Each point is reached from the start by the listed moves, each made 0, 1 or 2 times, or once backwards (-1), plus a little noise. Is the number of moves made odd or even? Then give how often each move was made.

Moves:
(1): [ 3.3  2.2 -0.4  0.6  0.6 -1.0]
(2): [-0.4  4.9 -0.8 -1.6  0.6 -0.6]
(3): [1.4 2.5 3.6 0.1 0.6 2.1]
Start: [-4.3 -1.1  0.2  0.4  0.4  0.0]
Points:
[-5.5 -5.5  5.4  1.6 -0.2  3.8] => odd (-1, -1, 1)
[ 1.7 10.7  6.4  0.0  3.1  2.6] => even (1, 1, 2)
[5.5 3.4 7.4 3.7 2.1 2.7] => odd (2, -1, 2)
[ 2.5 -1.4  0.3  3.1  1.3 -1.5] => odd (2, -1, 0)

Moves:
(1): [ 5.1 -1.4  0.9  0.7 -1.1  0.8  0.5 -0.3]
(2): [ 0.9  3.3 -2.2 -0.7 -0.4  1.9  1.9 -0.3]
(3): [ 0.1  1.7  1.6  4.2  0.0 -1.4  1.8  0.3]
(4): [-1.0 -1.6 -2.4  3.9  2.0  1.0 -1.0  0.7]
(5): [ 1.0  1.3 -0.6 -0.2  4.0 -2.3  1.3  0.5]
(6): [ 0.4  0.2  2.0 -0.5  1.9  3.2  2.6  0.7]
(7): [-1.2 -1.4 -0.7  0.0 -0.7 -1.1  2.5  0.6]
(8): [-1.3 -0.9 -0.5  0.4  0.6  1.2 -0.6  5.5]
Start: [-2.2  0.3 -1.6  0.8  0.3 -0.9 -2.0  1.0]
Points:
[-3.1 -2.9 -5.7  2.3  2.6 10.8  3.2 -2.2] => odd (0, 1, -1, 2, -1, 2, 1, -1)
[ 0.3  8.5 -1.3 -1.3 -1.7  2.8  9.9  1.5] => even (0, 2, 1, -1, 0, 1, 1, 0)
[ 2.3 -3.4 -0.7  6.2 13.3  1.0 -2.7 13.6] => odd (1, -1, 0, 1, 2, 1, -1, 2)

Moves:
(1): [ 3.8  0.0 -0.2  1.2 -2.1  0.3  0.9 -0.6  0.8  0.0  0.0  2.5  0.3]
(2): [ 0.2  3.0  1.7  1.5  0.7  0.2  0.6  0.7 -0.8 -0.2  0.2  0.8  1.1]
(3): [-0.4  0.2  3.5 -0.5 -0.9  0.1  0.2 -1.5 -0.1  0.5  1.5 -2.0  0.8]
(4): [ 0.3 -1.5 -0.8  3.0  1.6  0.0 -0.9 -1.8  1.4  3.1  0.4 -2.0  2.2]
(5): [ 0.9 -1.2  0.7 -1.6  2.4  0.1  0.7  0.3  0.7 -0.6  1.4  1.7 -0.6]
(6): [ 0.2  0.1 -0.6  0.3  0.7  2.3 -0.3 -1.5 -0.8 -0.6 -1.5  2.0  0.0]
(7): [-1.1 -1.8 -0.8  0.1 -0.5  1.0  2.9  1.5 -0.3 -1.0 -2.0 -1.1  0.2]
(8): [ 0.0 -0.2  2.6 -0.8  0.6  1.9 -1.3  3.9  1.2  0.6 -1.4  0.2 -0.2]
(9): [-0.5  1.2  0.1 -0.3  0.2 -0.3  1.5 -0.3  1.7  1.6 -1.4  1.1 -1.2]
(10): [-1.1  0.9 -0.3 -1.5 -0.1  0.5  1.6  0.2 -2.9  1.7  1.5 -0.8 -2.0]
(11): [-0.6  1.6 -2.0  0.7 -0.6  3.2  1.0  0.0  0.5 -2.4  4.0  2.0  0.2]
(12): [-1.3 -2.0  1.5 -0.3 -2.0 -1.8  0.1  0.2 -0.4  0.1  1.1  2.3  0.3]
Start: [ 0.6 -0.1  1.6 -1.6  0.0  0.6 -0.6  1.4  1.6 -2.2  1.0  1.9 -1.2]
Points:
[-7.5 -4.1 -1.9 -2.1 -2.7 -0.4  7.1  2.8  0.1 -6.5  4.8 -0.6 -0.1] => odd (-1, 0, 0, 0, 0, -1, 2, -1, 0, 0, 1, 1)
[-8.6  0.3  6.5 -9.0 -0.9  7.0  5.4  3.7 -1.4  1.5  6.1 -4.7 -6.1] => even (-1, -1, 2, 0, 0, 0, 1, 1, 1, 2, 1, 0)
[ 0.8 -2.2 11.2 -8.5 -4.1  3.3  8.7  8.4 -0.3 -4.0  2.6 -0.7 -3.8] => even (1, 0, 2, -1, 1, -1, 2, 1, 0, 1, 0, 0)
[-3.0 -0.6 -2.2  4.8 -5.1  4.0  5.6 -0.8  0.8 -8.8 -0.7  5.7  3.5] => odd (0, 1, 0, 0, -1, 1, 2, -1, 0, -1, 1, 1)
[-0.1 -1.6 15.6 -6.7 -0.3  4.2 -0.5 11.1  5.7 -8.7  7.0 13.7 -0.2] => odd (0, 1, 1, -1, 2, 0, 0, 2, 0, -1, 1, 2)
[ -1.0 -11.0   5.7   2.6   1.9   0.6   4.4  -8.7   0.5   3.3  -2.2  -2.6
   5.1] => even (0, 0, 2, 2, 1, 2, 2, -1, 0, 0, -1, 1)
